Rows are points. Each table stands for the endless flat space through its points: a line for two points, a plane for three, and so on. Write the one point that lies in both, or say that there is none.
(in the rows, 100 means zero)

First (2 x 4):
124, 102, 111, 93
145, 111, 126, 66
Second:
133, 100, 120, 86
137, 102, 132, 82
They share: no point

First:
71, 114, 93, 47, 159, 131
96, 149, 75, 70, 151, 126
151, 94, 97, 97, 99, 118
116, 124, 94, 77, 129, 124
129, 157, 66, 96, 133, 118
Second:
124, 116, 71, 79, 129, 116
128, 116, 55, 67, 131, 108
They share: 122, 116, 79, 85, 128, 120

First (4 x 8):
162, 73, 114, 58, 123, 85, 121, 104
144, 63, 132, 80, 119, 99, 103, 100
132, 65, 129, 80, 124, 93, 99, 97
129, 82, 101, 53, 141, 67, 115, 93
Second:
133, 71, 131, 80, 131, 103, 113, 97
130, 77, 133, 91, 123, 112, 109, 110
138, 69, 139, 77, 139, 100, 127, 100
They share: 132, 69, 126, 76, 131, 100, 108, 89

First:
92, 65, 110, 83, 77, 82, 99, 133, 132
58, 68, 134, 120, 54, 98, 56, 94, 115
68, 77, 143, 119, 62, 76, 81, 82, 120
Second (5 x 9):
53, 73, 124, 94, 76, 64, 101, 115, 106
82, 70, 153, 85, 74, 106, 73, 88, 122
89, 66, 126, 122, 72, 90, 84, 107, 137
69, 49, 113, 141, 84, 83, 91, 94, 139
58, 75, 143, 61, 70, 76, 84, 128, 109
They share: no point

First, 3 rows:
106, 70, 100, 90, 74, 78, 117, 114, 91, 127, 75
111, 55, 130, 105, 109, 98, 127, 84, 101, 62, 110
113, 64, 99, 91, 75, 85, 116, 112, 86, 118, 80
Second:
93, 76, 137, 107, 70, 125, 146, 96, 93, 98, 115
106, 68, 124, 115, 108, 88, 125, 103, 103, 103, 100
104, 80, 133, 110, 79, 119, 146, 103, 95, 85, 105
96, 77, 132, 102, 69, 121, 141, 94, 91, 94, 110
They share: no point

First (4 x 12):
37, 82, 81, 87, 91, 54, 54, 85, 121, 89, 90, 136
42, 117, 75, 90, 118, 95, 82, 57, 154, 96, 63, 113
67, 88, 81, 72, 124, 72, 102, 76, 112, 95, 84, 103
73, 114, 109, 70, 106, 54, 46, 152, 106, 49, 106, 145
Second:
73, 118, 99, 38, 131, 68, 66, 107, 128, 63, 80, 127
56, 91, 102, 73, 102, 68, 114, 133, 108, 115, 91, 123
79, 102, 121, 90, 125, 56, 130, 109, 106, 95, 74, 125
24, 125, 122, 5, 100, 38, 86, 145, 146, 99, 87, 133
134, 77, 96, 93, 154, 102, 110, 95, 84, 83, 57, 139
They share: 72, 107, 93, 71, 122, 72, 83, 106, 115, 75, 89, 117

First, 7 rows:
73, 95, 97, 124, 49, 149, 29, 106, 89, 104, 103, 74
62, 66, 83, 102, 109, 139, 93, 146, 107, 130, 156, 59
75, 135, 97, 116, 66, 89, 131, 87, 119, 91, 122, 20
52, 46, 110, 106, 66, 130, 54, 115, 122, 105, 100, 110
48, 72, 95, 97, 69, 109, 103, 114, 104, 99, 146, 47
46, 52, 71, 63, 82, 133, 101, 111, 84, 76, 153, 65
63, 107, 99, 123, 74, 121, 70, 124, 139, 118, 102, 87
Second, 4 rows:
92, 53, 94, 92, 62, 100, 117, 89, 97, 60, 71, 103
63, 76, 70, 103, 61, 118, 99, 84, 108, 86, 89, 109
77, 70, 105, 79, 89, 115, 95, 93, 103, 69, 88, 93
48, 85, 87, 78, 100, 119, 93, 78, 108, 85, 96, 107
They share: 68, 84, 89, 96, 74, 133, 76, 100, 112, 87, 102, 89

First, 4 rows:
131, 100, 119, 109, 125, 69, 109, 134, 101, 87, 93, 99, 92, 128
112, 114, 64, 125, 130, 124, 154, 110, 78, 70, 91, 83, 54, 126
148, 101, 110, 86, 157, 84, 130, 144, 102, 103, 117, 98, 94, 148
125, 109, 95, 124, 104, 87, 115, 116, 83, 72, 87, 108, 80, 110
Second:
111, 123, 108, 96, 147, 83, 119, 121, 72, 71, 86, 79, 112, 147
119, 79, 76, 113, 130, 103, 156, 147, 83, 69, 87, 106, 46, 143
128, 92, 78, 102, 143, 83, 139, 145, 79, 61, 99, 90, 66, 162
102, 104, 99, 96, 124, 129, 131, 96, 128, 92, 56, 59, 30, 111
158, 119, 76, 128, 114, 75, 114, 121, 75, 72, 129, 114, 92, 122
They share: 127, 109, 89, 116, 122, 97, 129, 120, 85, 78, 95, 100, 76, 122

First (3 x 18):
131, 109, 68, 95, 64, 84, 66, 89, 81, 82, 97, 99, 97, 144, 139, 76, 124, 90
101, 121, 95, 74, 76, 96, 111, 101, 114, 115, 64, 120, 115, 120, 130, 97, 100, 99
116, 130, 94, 97, 95, 120, 91, 120, 110, 86, 63, 107, 121, 157, 142, 99, 97, 117
Second:
119, 141, 77, 110, 57, 116, 107, 76, 73, 99, 64, 113, 143, 130, 112, 111, 110, 64
118, 81, 81, 79, 56, 79, 82, 113, 131, 111, 92, 103, 86, 130, 172, 65, 112, 117
114, 144, 77, 102, 72, 29, 135, 79, 85, 128, 108, 86, 70, 68, 106, 90, 120, 75
112, 144, 80, 81, 83, 79, 108, 92, 87, 115, 73, 114, 106, 110, 105, 99, 118, 85
120, 160, 68, 95, 77, 64, 120, 85, 74, 128, 80, 106, 101, 90, 91, 102, 130, 71
They share: 111, 117, 86, 81, 72, 92, 96, 97, 103, 104, 75, 113, 109, 128, 133, 90, 108, 96

First (5 x 20):
115, 108, 108, 75, 106, 108, 86, 88, 104, 126, 84, 102, 131, 139, 117, 134, 132, 99, 99, 65
61, 74, 72, 55, 68, 60, 90, 86, 70, 162, 86, 102, 101, 111, 119, 100, 118, 79, 143, 111
112, 90, 106, 59, 114, 98, 84, 115, 75, 130, 80, 105, 145, 129, 106, 113, 158, 85, 93, 55
59, 105, 63, 80, 51, 82, 102, 64, 83, 168, 62, 132, 93, 132, 117, 101, 105, 101, 159, 126
120, 118, 110, 93, 105, 119, 98, 84, 100, 126, 69, 112, 135, 146, 117, 131, 132, 109, 104, 75
Second (5 x 20):
87, 71, 97, 69, 117, 90, 72, 68, 63, 133, 85, 59, 147, 124, 110, 107, 116, 67, 128, 90
43, 25, 120, 68, 105, 57, 100, 69, 120, 165, 100, 66, 95, 80, 127, 90, 98, 56, 136, 76
133, 124, 124, 119, 76, 83, 111, 88, 90, 167, 73, 128, 99, 97, 134, 97, 161, 77, 117, 86
92, 64, 127, 95, 86, 70, 109, 54, 79, 139, 70, 85, 133, 115, 116, 98, 115, 76, 123, 89
111, 97, 130, 110, 73, 71, 104, 63, 86, 169, 66, 120, 111, 96, 117, 76, 150, 58, 124, 72
They share: 106, 85, 111, 92, 102, 87, 106, 84, 81, 132, 85, 78, 125, 119, 133, 126, 119, 95, 118, 106
